Each row of a before or after table is a point. One or more steps were done to the points. Then noise was added and the rows were shuffled. The steps act on columns, c1 being the first. Name the steps. A step turns or swaps two columns, mirrors them in a line or flattens them onto one, adds a multiple of one to another, or multiplies or shifts one. Angles are multiples of 10 degrees, from the lower column toward the higher: turns from -170 to 170, lines from 10 to 170 but not 90. Use the fewest steps. Two steps may share a column if one is a turn and the other turns, adds or multiplies; they go together, in the order done. Otherwise the lowest column goes first.

Before:
[[ -8  24]
 [ 15  32]
 [ 55  10]
 [-15   5]
 [-42  34]
 [-35  22]
 [ 60   5]
 [-30  22]
 [ 20 -21]]
After, 9 rows:
[[-11  56]
 [-26 -50]
 [-19 -14]
 [ -3 -22]
 [-13 -41]
 [-22  52]
 [-18 -35]
 [-35  12]
 [ 15  27]]
Steps: turn c1 and c2 by 100 degrees

Before (11 x 6):
[[ -9  22 -43 -21  60  21]
 [  4  15  -3 -44   2  21]
 [-47  29 -39 -32  13  31]
 [ 39 -25   1  48 -24  42]
 [ 27 -15 -11 -34 -17  15]
 [ 13 -30  14  11   7  51]
 [ -4  32  -2 -46  -5  44]
 [  7  -3  20 -39  -1  -3]
 [ 22 -39  15   7  18  15]
 [ 10 -56 -12  13 -32  32]
 [ 19 -30  16  25 -12  -1]]
After, 11 rows:
[[  9 -47 -28 -16 -20  27]
 [  3  10   6 -26  25  18]
 [ 39 -19 -10  12 -36  23]
 [ 22 -24 -14  17   4   4]
 [ 26 -14  -9 -35  11   2]
 [  7   8   4 -26  21  -6]
 [ 13 -17 -10  13  -2  45]
 [ -4  24  13 -32  23  46]
 [ -9  -1  -2  32  38  25]
 [-47   5   3 -11  24  54]
 [ 19 -16 -10   7 -19 -11]]
Steps: add -0.5 times c1 to c6; flatten c2 and c3 onto the line at 30 degrees; turn c4 and c5 by -50 degrees; multiply c5 by 0.7

Before:
[[  3   5   1  -7 -10  19  10 -36  20 -13   2  21]
 [ 12 -17   2  30   0 -10 -11  14 -32 -12  -7  14]
 [-25 -13  16  -4  -4 -11  44   9 -36  14  33  -5]
 [ 31  -5  39 -13  43  35  11  21 -32 -34  16   0]
 [-36  25  11 -12   5   7  42  19  22 -14   1  11]
 [ 14  26 -14   3 -24  60  34 -12  22   8  -1  23]
 [-17  27 -27  20  11  10  24 -27  27  10  48 -28]
 [-16  -8  24 -22  21  19  30  27  26  16  38 -30]
 [  7 -32  18 -19  43   2  27  24 -38 -29 -11 -26]
 [  0  -2 -17 -25  41  -2   4  18 -29   1  35   2]
 [ 11  16  -1 -31   5  -3  30  19   3 -15  33 -15]
 [ -6   2  18  -7 -13  33  -4 -11 -29 -11  -5 -16]
 [ 32  33  23   7  39   9   0 -12  21   9 -18  -6]]
After, 13 rows:
[[  9 -31   9 -14  18  17 -11  -2 -17  57  -3  11]
 [ 19 -15 -12  16  -8 -10   5  35 -36  28  60  -1]
 [  1 -25  36   3 -24 -33  27   6 -43  20 -15  19]
 [-20  12  -7  31  10 -10  -3 -15  31 -14 -11  10]
 [ 25   9  -1  -3   2   1   5 -13  43  45  31   9]
 [  3   5 -13 -28  43 -23  -1  11  23   3  30  19]
 [-15   2  20  -7 -32  -2   1  21 -22  14 -11  21]
 [ -8  -2  33  -9 -19 -19 -15  -1  22   6   5 -17]
 [-46  10  56 -13  49 -10  12  10  29   3  11   9]
 [-29  32  12 -17  44  -8   9   1  39  27   5 -28]
 [ 23   6  30 -22  31  18  11  -8 -19  33  46  -7]
 [-17 -19  -3 -33  18   3  16  -5   0  24  31   0]
 [ -8 -17  22   9  21  24  30  41 -14 -17 -11 -15]]
Steps: turn c1 and c10 by -120 degrees; turn c7 and c10 by 60 degrees; turn c5 and c8 by -40 degrees; turn c2 and c8 by 160 degrees; turn c3 and c6 by -50 degrees; turn c6 and c9 by -150 degrees; turn c11 and c12 by 30 degrees
